Rows are points. Each copy is the shape, with its points in the same order, turned, moved and blurred by noise. Say if it was mirrored as well.

Shape (8 x 3)
[[-17 -23   9]
 [-12  11   5]
 [ 35  17  -7]
 [-30 -18  -4]
 [ 45  13  18]
 [ 35  11  21]
 [ 52   7  -6]
 [-39 -45   2]]
Copy 1 (8 x 3)
[[ -3 -28   6]
 [ -3   6  -8]
 [ 41   4 -27]
 [-20 -27  -7]
 [ 56  12  -5]
 [ 44  10   3]
 [ 59   4 -22]
 [-20 -54   9]]
Copy 1 is: only turned
Copy 2 (8 x 3)
[[-11 -30  12]
 [-11   0   1]
 [ 26  17 -11]
 [-25 -34  -4]
 [ 38  26  18]
 [ 26  18  19]
 [ 43  15  -9]
 [-24 -60  12]]
Copy 2 is: only turned

Shape (8 x 3)
[[-16 -20  37]
 [-48 -33 -18]
 [-27 -28 -25]
 [-16 -34  50]
 [  1  59   9]
 [ 49  24  13]
 [  2 -23  11]
 [ -8  23  24]]
Copy 1 (8 x 3)
[[-31 -36  36]
 [-40  26  25]
 [-20  26  25]
 [-36 -43  39]
 [ 24 -30 -45]
 [ 49 -38  12]
 [ -7 -12  30]
 [ -2 -30 -10]]
Copy 1 is: mirrored
Copy 2 (8 x 3)
[[-15 -17  38]
 [-56 -13  -9]
 [-46 -13 -16]
 [-19 -29  52]
 [ 29  54  12]
 [ 60   8   4]
 [ -9 -21   7]
 [  5  23  23]]
Copy 2 is: only turned

Shape (10 x 4)
[[-13 -22  15  -8]
 [-12  21   4   4]
 [-45 -39  -6 -18]
 [  8  21   4  18]
 [-13 -23  22 -20]
 [  6  10   2  21]
 [ 26  28   1  -4]
 [-17 -46  15  -9]
 [-10  12  -5 -15]
 [ -6   7  34  24]]
Copy 1 (10 x 4)
[[-18 -11  12  -4]
 [  3  25  12  13]
 [-54 -21 -13  11]
 [ 24  17  23  13]
 [-24 -11   8 -20]
 [ 21   6  20  11]
 [ 39  22   7  -8]
 [-27 -35   4  -9]
 [ -2  16 -10   0]
 [  0   8  45   0]]
Copy 1 is: only turned
Copy 2 (10 x 4)
[[ -2   5  21 -16]
 [-13  23 -11  10]
 [-35 -10  27 -38]
 [  1  12 -16  27]
 [  0  14  23 -26]
 [  2   5  -8  22]
 [ 19  13 -30  12]
 [ -4  -6  44 -27]
 [-12  11 -17 -11]
 [ -3  30  17  25]]
Copy 2 is: only turned
Copy 3 (10 x 4)
[[-24 -14  25 -11]
 [ -1   9   6  14]
 [-60   6  24 -27]
 [ 21   1   3   6]
 [-32 -23  29  -3]
 [ 17   1   6  -4]
 [ 17 -19 -17  17]
 [-36 -21  37 -29]
 [-19  -1  -6   9]
 [ 17   0  38   7]]
Copy 3 is: mirrored
Copy 4 (10 x 4)
[[-11  -6  14 -14]
 [ -3  32   2   6]
 [-45 -15  -6 -31]
 [ 15  29  -1  16]
 [-14  -9  25 -21]
 [ 15  19  -6  17]
 [ 37  31   5  -7]
 [-20 -29   7 -20]
 [ -2  27   5 -18]
 [  0   9  20  31]]
Copy 4 is: only turned
